Rows are points. The points of each table are mixes of a few directions, plus a little noise. How many directions does each table use, and how many do they share? Where both have some left over, give the other angles between the two spaces (their principal angles), to ten degrees, smallest first.

First (4 x 3):
[[ -3 -20 -14]
 [ 12 -13  10]
 [ 14 -26   7]
 [-22  60  -3]]
Second:
[[ -6  24   3]
 [  4 -17  -4]
 [  6   8  12]
 [ 12  32  32]
 [-15 -46 -44]]
Directions: first 2, second 2, shared 2

First (8 x 4):
[[  6   0   1  20]
 [ 15   9 -18  -3]
 [ 31 -33  29   7]
 [-33  29 -15  41]
 [ 14 -22  15 -30]
 [-25  10  -9 -48]
 [ 12  -3   0   8]
 [-20  10  -3   5]]
Second:
[[ -3   1   1   1]
 [ -3   0   1   2]
 [ 16  -3  -4  -8]
 [  2  -1   0   0]
 [-60  12  16  27]
 [-43   8  12  20]
 [ 57 -11 -16 -25]
 [ 35  -7 -10 -16]]
Directions: first 3, second 1, shared 1

First:
[[ 17 -37 -60  25 -32 -31]
 [-30   0   5   0  29  15]
 [  9  43  40  -2   9  -5]
 [-32 -12 -12 -16  39  25]
 [ 14  -1  21   9 -33  -3]
 [ 21   8   5 -15 -12   1]]
Second (7 x 6):
[[-11 -32  39 -38  18 -50]
 [ -2  -6   7  -7   3  -9]
 [  4  12 -14  14  -7  18]
 [ 12  34 -41  41 -20  53]
 [  7  20 -24  24 -12  32]
 [ -9 -26  31 -30  15 -39]
 [ -1  -3   3  -4   2  -4]]
Directions: first 4, second 1, shared 0; angles 80

First, 10 rows:
[[-13  -9  -9  -3  27  21   7   1]
 [ 13   6  11 -17 -19 -32  -9 -18]
 [-14 -14  -9   1  12  27   0   6]
 [  4   9  -1  -5  13 -23   8  -8]
 [ 16  19  26  31 -27  16  11  27]
 [  8   9   5  11 -17  -9  -3   6]
 [ -7  -8 -13  -1  -3   1 -11  -1]
 [  4   0   2 -22   4 -26  -2 -21]
 [-18 -25  -4 -19  10  33  -8  -7]
 [  5  14  -7  25  -1  -9   5  14]]
Second (7 x 8):
[[ -5   4   6   5 -10   5   4 -23]
 [  5   0  -6  -7  -2 -12  -4  19]
 [ -5  -3   7  19   8  25   1 -18]
 [ 15  -8 -15   1  13  -7 -16  60]
 [ -1  -6   1  -2  25   9   4   3]
 [  1   7   0   7 -32  -8  -6  -7]
 [ -9   7   7 -23  -3 -13  17 -36]]
Directions: first 4, second 3, shared 1; angles 30, 70

First, 10 rows:
[[ 10   3 -21   5   5   8  12   4  -9]
 [-22  -7  52 -12 -12 -23 -32 -11  23]
 [-27  -8  60 -14 -14 -26 -35 -12  26]
 [  8   3 -18   4   5   8  11   4  -8]
 [  3   1  -8   1   2   3   5   1  -4]
 [ 10   2 -24   5   6  11  13   6 -10]
 [  8   3 -18   4   4   8  10   4  -8]
 [ -2  -1   5   0  -1  -2  -2  -1   2]
 [  3   1  -7   2   2   3   4   1  -3]
 [  9   3 -23   5   5  10  13   5 -10]]
Second:
[[ -1   8   6  -4  13  13   7  36 -15]
 [-19  13  13  21  -9  -9 -11 -36  18]
 [ 34  -1 -31  -9   1  11  10  23 -13]
 [-15   2  -1  -2  -8 -18   4 -10   2]
 [  7  -6  12 -17   6   5  -3  30  -7]
 [ -3   0  14   3  -6  -4 -13 -13  12]
 [ -4 -16 -13   8   3   3   5 -29   4]]
Directions: first 1, second 5, shared 1

First, 10 rows:
[[-36   1  55 -26 -46  -8 -17  22  11  24   0]
 [  6   0  15   0  13 -42 -20  56 -11  35  14]
 [ -7 -11  56  -8 -20 -13  31 -18  20 -13   9]
 [  2 -25 -56   0  22  50 -21  -1 -23 -10 -49]
 [  9  36  -9  40  41  -6   9  26 -19  43  48]
 [-15  20  -9  -1 -19  28 -15   7 -11  21  12]
 [ 14   9 -38  23  45 -17  17 -39  18 -33 -12]
 [  0  19   2 -14 -44   4   3 -28  13 -18  21]
 [ 38 -32 -29  -4  14   4  16 -23  -4 -44 -20]
 [-11 -15  11 -11  -5   2  -4  -1   6  -6 -22]]
Second (8 x 11):
[[  1  -4  26  -1  -4  -5  -8  -9 -35  -6 -14]
 [ 13   7 -18 -22  26  28   3  -5  23   6  18]
 [ 21  48  60  42 -20 -30 -44  -6 -39  -8 -21]
 [-32 -56  12 -18 -16 -15  21   0 -56 -16 -27]
 [-12   3   9  13 -17 -18   1  14 -12 -14 -18]
 [ -7 -40 -12  17 -19 -15  -1 -21  10  44  20]
 [  3  33 -43 -21  31  30  18  28  56 -23  12]
 [  9  12 -35  -8  22  23   6   1  53  14  28]]
Directions: first 6, second 4, shared 0; angles 40, 60, 70, 90

First, 11 rows:
[[  1  -2   5   7   0   3  -2   1   4  -2  -2]
 [-28  17 -20 -11  14 -23   0  -5  -8  19   2]
 [ 13   6 -15 -39  -7   1   0   1 -23   5   3]
 [-19  12  21   8  28  38 -39  11  -1   3 -34]
 [-14  19 -25 -36   8 -16  -1  -3 -24  17   3]
 [ 14 -19  25  35  -9  15   3   2  22 -18  -3]
 [ 34 -10  13 -22 -12  33  -8  10 -12 -14  -8]
 [ 32 -18   9   0 -22   9  11   1   2 -16   8]
 [  6   6 -25 -33  -9 -20  14  -4 -19   8  16]
 [-27  -6   8  60   6 -30  14  -9  37   0   9]
 [-13  -5   5  33   2 -14   7  -6  20  -1   4]]
Second (10 x 11):
[[ 46 -11  12 -27 -23  25   2 -18 -31   7  13]
 [ 28  -5  23 -30 -17  35 -11  -3 -30  16  -3]
 [ 16  -6   4  -3  -8   6   4 -10  -7   0   6]
 [ 10  -1   7 -13  -6  13  -4  -1 -13   6  -1]
 [-39  15 -33  14  25 -39   7  12  25 -14  -4]
 [-55  15  -5  11  24 -11 -14  29  23   7 -26]
 [-17   4  -7  15   9 -16   3   5  15  -6  -2]
 [ 25  -7   1  -4 -12   4   7 -13 -10  -4  12]
 [  2   3  -5 -16  -1   4  -3   1 -11   3  -1]
 [-19  -6   4  54   8 -21   9  -2  37 -13   3]]
Directions: first 3, second 3, shared 1; angles 30, 40

First, 11 rows:
[[ 42 -32 -13  26   4 -11  -7 -22  -5   6  -4  20]
 [-24  23  17 -24 -11  -1   0   6   3  -7   7 -13]
 [-35  11 -24 -18  -4  12  -3  14  -4  -1  -8  -3]
 [-42  29   9 -47 -32  -6  -9   1  -3 -13   6 -12]
 [-30  13  -9 -34 -26  -5 -11  -3  -8  -8  -1  -2]
 [ 44 -12  26  52  44  10  21  11  16  12   6  -3]
 [-13   9   2  -6   1   5   3   8   1  -1   1  -6]
 [-25  18   8 -26 -16  -2  -4   2  -1  -7   4  -9]
 [-20  -4 -32  -3   3  11  -2  11  -6   3 -12   3]
 [ 60 -32   7  44  20  -8   3 -19   2   7   1  16]
 [ 44 -21  10  38  20  -3   7  -9   5   7   2   8]]
Second, 10 rows:
[[ -2  -9   8   4   5   6  -9  21  -9   0   9  -5]
 [ 42 -36 -20  17 -11 -27  12 -57 -15  43   8  18]
 [ -6   3  -8  22  26  -2  -1  48  -9  11   8   4]
 [-12 -14  21  -4   0  28 -28  29 -13 -11  18  -3]
 [ -7   9  11 -19 -15   5   1 -20  11 -18 -10  -9]
 [ 15  -5   4 -11 -20 -11   9 -48   4   2  -8  -8]
 [ -5   7  20  -8   1  -2   1  12  -1 -10  -3 -28]
 [  0   7   5  -1   3 -11   8   7   0  -1  -4 -16]
 [-10  21 -24  25  34 -10  13  53   2  10  -2   7]
 [-16  18 -16 -25 -26  21  -3 -45  29 -24 -15  35]]
Directions: first 3, second 4, shared 0; angles 30, 40, 60

First (9 x 14):
[[ -6  19  37  60   2   9   6  -5  -9  15 -30  30  10   8]
 [  3 -10 -19 -31  -1  -4  -3   3   5  -8  15 -15  -5  -4]
 [ -2   7  12  20   1   3   2  -2  -3   5 -10  10   3   3]
 [  2  -6 -11 -18  -1  -2  -2   1   3  -5   9  -9  -3  -2]
 [  3  -9 -19 -30  -1  -5  -3   2   4  -8  15 -15  -5  -4]
 [  0   0   1   2   0   0   0   0   0   0  -1   1   1   0]
 [  1  -4  -8 -14   0  -2  -1   1   2  -3   6  -6  -2  -2]
 [  0   0   1   2   0   0   0   0   0   0  -1   1   0   0]
 [ -1   3   5   8   0   1   1   0  -1   2  -4   4   1   1]]
Second:
[[ -6  11  21  -9   4   7 -38  -3  -4  12  -1  -4  11  -3]
 [ 13  -8 -14   4 -10   9  14   1  12  -3   7   2   0   0]
 [ 13 -15  -8   2 -12  24   0   4  10  -5  10  -6   1  -8]
 [ -2   8  21  -5  12  14 -21   6 -15   6   4 -16   5   7]
 [  3  -8 -12   2 -11  -1   5  -4  12  -3   0   8  -1  -8]
 [-22  18  10   1  24 -38  17  -1 -26   0 -15   4 -10  14]
 [  1 -10 -13   3  -9  -4  11  -3   9  -5  -1   8  -4  -8]
 [ -9  -3   5   0   6  -3   0   2 -10  -3  -3  -4  -6  -4]
 [ 14  -8 -14   5 -10  12  15   2  12  -5   8   0   0   2]
 [ -5  15   4  -3   6 -19  -2  -6  -1   7  -6   9   4   9]]
Directions: first 1, second 4, shared 0; angles 70

First, 8 rows:
[[ -4  11  -2   5 -13   1   6   9 -14  -1  29  -5  23   0   9 -25  15 -20]
 [ -6  -2   4   7  12  30 -10   5  15   4  -5  32 -12 -15  -7 -23 -33  -1]
 [ 12 -30  -4 -21  22  -5  -3 -22  15  -2 -48   0 -31   3  -9  60  -8  40]
 [  2 -17  -6 -15   6  13   6  -7  -4  -4   3   8   8  -5   8   8   7   6]
 [ -1  20  -3   6 -27 -26  13   9 -26  -3  37 -33  33  13  13 -15  40 -25]
 [  4 -22  -7 -18   9  12   5 -11  -2  -4  -5   8   2  -5   7  18   5  13]
 [ -4  25   9  21  -7 -16 -10  11   8   6  -6  -8 -12   6 -12 -14 -13  -9]
 [ -3  15   7  14  -2  -9  -8   7   8   4  -7  -2 -11   3  -9  -9 -13  -4]]
Second (8 x 18):
[[-13  -3   8 -35 -19 -29 -10  -4 -14  -4  -1 -24 -21  23 -30   0  15  -5]
 [ 12   2  -9  32  18  28  11   6  12   3   1  23  18 -22  25  -2 -14   4]
 [  3   0  -1   4   2   3   2   1  -1  -1   0   0   2  -3   0   0  -1   2]
 [ 30  -9 -10  -4 -12  -9  26  22 -30 -19 -15 -44  17 -16 -52   8   7  31]
 [ -1   2  -1  14  10  13  -1  -2  11   6   3  19   5  -7  21  -2  -7  -4]
 [  9  -2  -4  -4  -5  -5   8   7 -11  -7  -4 -18   5  -3 -22   4   3  11]
 [-17   7   3  16  17  16 -14 -15  27  14  11  40  -5   2  49  -6 -11 -21]
 [-25   1  11 -20  -7 -17 -21 -16   5   7   6   4 -23  25   6  -4   7 -20]]
Directions: first 3, second 2, shared 0; angles 50, 80

First (10 x 20):
[[ -2   0  -1   0   1   0  -1   1  -1  -1   1   0  -1   0   0   1   0   0
    1   0]
 [ 41   9  29   5 -16  11  35 -23 -12  47 -12   3  23  -5   2  10   8  23
   10 -25]
 [ 18   4  13   3  -7   5  15 -10  -5  20  -7   1  10  -2   1   4   4  10
    3 -10]
 [ 17   3  11   2  -7   5  14  -9  -5  19  -5   0   9  -2   0   4   3   9
    3 -10]
 [-53 -11 -38  -7  21 -15 -46  31  16 -60  16  -3 -32   6  -1 -13 -12 -31
  -12  34]
 [ 12   1   8   2  -5   2  10  -8  -4  14  -4   1   7  -1   0   3   3   7
    2  -8]
 [ 15   4  10   3  -7   5  14  -9  -4  17  -6   1   9  -2   1   4   3   9
    3 -10]
 [ -7  -1  -4  -1   1  -1  -6   3   2  -6   2   0  -3   2   0  -1  -1  -4
   -1   4]
 [ -6  -1  -4  -1   3  -2  -6   4   2  -7   2   0  -3   0   0  -2  -1  -4
   -2   4]
 [-37  -7 -27  -4  15 -10 -31  21  10 -42  12  -2 -21   5  -1 -10  -7 -20
   -9  23]]
Second:
[[-23  -7 -24  -1 -21  12 -17  17   4   2  13  16   1  13   0  33  -9 -16
  -14  11]
 [ -6   8  13   0  17 -10  13   1  -4  -4 -22 -33  -7   2  14 -21  15  21
   18 -14]
 [-25  -4 -14   9 -20  13  -8  14  -1   8   3  -3   2  16   2  26   1   1
   -5  -6]
 [  5   0   9  -5   7  -5   3 -14   8 -13  14 -12 -17 -30  -6 -41  21 -22
   26  -9]
 [ 50   8  21 -17  -8   2  29 -27   2  29   6  11   8 -23   4 -13  11 -14
   11  -5]
 [-23   2 -14   0  12  -9 -10  19   1 -14 -17 -27  -6  30  18   3  -2  10
  -12   9]
 [-15   3   1   2  10  -7   1   6  -1  -9 -12 -30  -9   8  13 -15  12   9
   12  -9]
 [  2  -3   2  -7  21 -10  -5   5  -5 -12  -4  31   3  -7  -6  10 -23  13
  -12  18]
 [  6  -2  -3   3 -10   6  -1  -2  -2  10   3  16  10   5  -5  19 -10   3
  -11   4]
 [-10  -6   1   6  -7   8  -4   6  -7   4   3  28   8  -5 -13  26 -13  12
   -4  -1]
 [ 39  -2   9  12  -3   0   0 -30   5   2  14   3   8  -9 -22 -26  -2 -16
   -8   2]]
Directions: first 1, second 6, shared 1

First (8 x 24):
[[ 13 -16 -19   8 -10  -1   0   5 -17 -14  -1   2  -1  -7  -8 -30  -2 -11
    6  25  13  -6   4   2]
 [ -9   5  10  -3   3   1  -2   1   8   5  -2  -2   4   6   2  11   2   5
    0  -9  -5   3   1  -1]
 [ 18  -9 -19   4  -1  -2   6  -7 -16  -6   7   3  -8 -15  -1 -11  -4  -7
   -1  11  11  -5  -7   3]
 [-49 -10  41   4 -28   6 -31  58  25 -14 -43 -13  40  53 -22 -46  13   4
   34  30 -11   6  48  -8]
 [  1  25  10 -12  24  -2  13 -31  13  24  19   2 -14 -12  19  60  -2  12
  -22 -46 -14   6 -23   2]
 [ 21 -13 -25   6  -5  -2   6  -5 -20 -10   6   4  -9 -16  -3 -21  -3 -10
    0  19  15  -6  -4   3]
 [  1   2  -1  -2   2   1   1  -5   0   2   2   0  -2  -3   2   5   0   1
   -3  -3   0   0  -3   0]
 [  2  14   3  -7  14   0   7 -18   7  14  11   2 -10  -8  11  35  -2   7
  -13 -26  -7   3 -15   1]]
Second, 10 rows:
[[  4 -20  -5  12  13 -18  25   3  28 -23   3  17   3   3   0  24 -42  24
   16  10   0   6  15   0]
 [  3   1  11   9 -22  -4 -17  10  -9  16   5 -33 -24 -24  -8  -1  50 -24
   -4 -13  25  35   1 -14]
 [ -3   6  -1 -11 -20 -10 -18  -6  19  -1   8  -8 -10 -24  -8   2  17  17
    7  -8   7  36   3 -24]
 [ -3  -4   0  -8  15   2  -3 -17 -25   3 -16   2   9  31   3  -2 -13   1
  -11  -5  -8 -24  -3   5]
 [ 18 -12 -15  14   4   6   5   4   3   3  -5  12  18  16   7   2 -19  -7
    7   8   2 -24   1   1]
 [-33  -4   7 -14  33 -14  17 -22 -30  -5  -8  11   9  43  16   0 -24  26
  -22  -5 -12 -21   4  24]
 [  8   5  -5 -12  -1   7 -10  -9   8  -5  -6   4   6  -1  -5  -2 -10   5
    4   2 -11  -6  -6  -9]
 [ -5  17  -8   8 -31   2 -13  18  10  21  26  -5  -5 -31  10 -19  45  -8
   -1   0  18  23  -2  -8]
 [  4  33   9 -15 -14  26  -4  27  25  -1  15   3 -11 -49 -11 -18  16 -16
    7  10 -20   4 -19   9]
 [  7 -24   6  15  26  -2  18  -3 -28  -4 -22  -3   3  37  -1  15 -26 -16
   -5   2   1 -28   7  16]]
Directions: first 2, second 6, shared 0; angles 60, 90
